Rows are points. Each copy is the shape, with its points in the same order, turned, moved and blurred by noise. Say if it was mirrored as well.
(in the rows, 100 means zero)

Shape:
|  61 |  74 |
|  67 |  86 |
| 108 | 115 |
| 132 |  94 |
|  26 |  76 |
Copy 1, 5 rows:
| 131 | 137 |
| 121 | 135 |
| 103 |  86 |
| 128 |  66 |
| 119 | 172 |
Copy 1 is: mirrored
Copy 2:
|  63 | 115 |
|  79 | 108 |
| 122 |  93 |
| 137 | 131 |
|  36 |  96 |
Copy 2 is: mirrored

Shape (9 x 4):
|  81 | 125 |  44 | 130 |
|  89 |  96 |  67 | 123 |
| 127 |  44 | 113 |  93 |
|  86 | 133 |  90 | 122 |
| 111 |  86 | 176 |  66 |
|  65 | 116 |  59 | 132 |
|  96 |  22 | 143 | 105 |
| 118 | 108 | 112 | 125 |
|  93 |  92 |  86 |  87 |
Copy 1:
|  94 | 153 | 144 | 117 |
|  94 | 134 | 120 | 134 |
|  89 |  73 |  57 | 120 |
| 122 | 129 | 137 | 109 |
| 144 |  60 |  66 |  60 |
| 109 | 158 | 135 | 130 |
| 126 |  70 |  28 | 136 |
| 124 |  86 | 121 | 113 |
|  93 | 121 |  98 |  92 |
Copy 1 is: mirrored
Copy 2, 9 rows:
|  92 | 118 |  18 | 111 |
| 108 | 129 |  62 | 112 |
| 151 | 132 | 132 | 103 |
|  76 | 109 |  69 | 122 |
|  95 | 112 | 187 |  99 |
|  80 | 140 |  43 | 102 |
| 138 | 170 | 148 | 105 |
| 102 | 109 |  99 | 143 |
| 114 | 121 |  90 |  84 |
Copy 2 is: mirrored
Copy 3, 9 rows:
| 126 | 115 |  58 | 136 |
| 105 |  95 |  84 | 122 |
|  44 |  80 | 121 |  81 |
| 134 | 108 | 103 | 111 |
|  96 |  56 | 164 |  41 |
| 131 |  91 |  74 | 144 |
|  34 |  53 | 161 | 105 |
| 112 | 115 | 132 |  97 |
|  93 |  78 |  89 |  91 |
Copy 3 is: mirrored
Copy 4 (9 x 4):
| 104 | 131 |  40 | 116 |
|  97 |  97 |  53 | 124 |
|  86 |  19 |  88 | 118 |
|  83 | 125 |  76 | 107 |
|  66 |  48 | 161 |  99 |
| 102 | 129 |  51 | 137 |
|  69 |  16 | 112 | 157 |
|  62 |  83 |  79 |  98 |
| 113 |  81 |  86 | 114 |
Copy 4 is: mirrored

Shape, 13 rows:
|  98 | 128 |  84 |  54 | 104 |  91 |  71 |  98 |
|  91 | 124 |  74 |  34 | 119 |  91 | 119 |  87 |
|  82 |  59 | 124 | 106 |  82 | 179 |  99 |  93 |
|  94 | 127 |  79 |  80 | 105 |  98 |  92 |  62 |
| 102 | 115 |  72 | 107 |  95 |  88 |  48 | 127 |
|  90 |  19 | 128 | 119 |  88 |  93 |  90 |  83 |
|  91 |  83 | 171 | 118 |  58 |  96 | 100 | 124 |
| 119 | 105 |  99 | 103 | 109 | 130 |  61 | 102 |
| 191 |  54 | 102 |  79 | 104 | 102 |  99 | 107 |
| 119 | 110 |  82 |  78 |  71 | 108 | 118 | 106 |
|  96 | 131 |  83 | 118 | 105 |  88 | 108 |  82 |
|  84 | 125 |  99 | 110 |  96 |  89 | 107 | 118 |
|  81 | 125 | 114 | 117 | 104 | 116 | 115 | 127 |
Copy 1 (13 x 8):
| 103 | 100 | 115 |  90 |  74 | 157 |  69 | 109 |
| 122 | 104 |  71 | 105 |  56 | 153 |  71 | 115 |
|  55 | 119 |  66 |  43 | 124 |  89 | 129 | 115 |
|  88 | 104 |  81 | 124 |  95 | 155 |  79 | 106 |
|  63 |  89 | 153 |  96 |  92 | 122 |  75 | 109 |
|  86 | 104 |  97 | 102 | 102 |  74 | 168 | 141 |
| 112 | 113 | 117 |  81 | 118 |  77 | 152 |  61 |
|  68 |  89 | 111 |  77 | 114 | 118 |  83 | 108 |
|  97 |   5 |  97 |  71 |  97 | 110 | 128 | 126 |
|  93 |  79 |  72 |  91 |  73 | 127 | 101 |  73 |
| 100 | 102 |  92 | 137 | 103 | 121 |  73 |  92 |
| 101 | 112 | 106 | 105 |  84 |  92 |  76 |  79 |
| 107 | 123 |  99 |  80 | 102 |  85 |  71 |  78 |
Copy 1 is: mirrored
Copy 2, 13 rows:
|  77 | 123 |  98 | 120 |  84 |  76 | 128 |  74 |
|  92 | 109 | 117 | 145 | 113 |  84 | 126 |  40 |
|  96 | 149 | 108 | 130 | 149 | 116 |  56 | 152 |
|  86 | 104 | 118 | 145 |  78 | 102 | 117 |  88 |
| 104 | 122 |  66 | 110 |  71 |  70 | 135 | 122 |
|  81 |  63 |  77 | 106 | 147 | 104 |  75 | 158 |
|  86 | 115 |  58 |  70 | 141 | 154 | 103 | 132 |
| 108 | 133 | 106 | 101 |  82 |  84 |  93 | 126 |
| 132 |  83 |  74 |  79 |  99 |  74 |  33 |  81 |
| 112 | 122 |  71 | 134 |  99 | 113 |  94 |  76 |
| 118 |  97 | 108 | 135 |  81 | 121 | 132 | 104 |
| 116 | 114 |  83 | 118 | 108 | 120 | 144 | 103 |
| 128 | 135 |  97 | 112 | 124 | 128 | 137 | 113 |
Copy 2 is: only turned
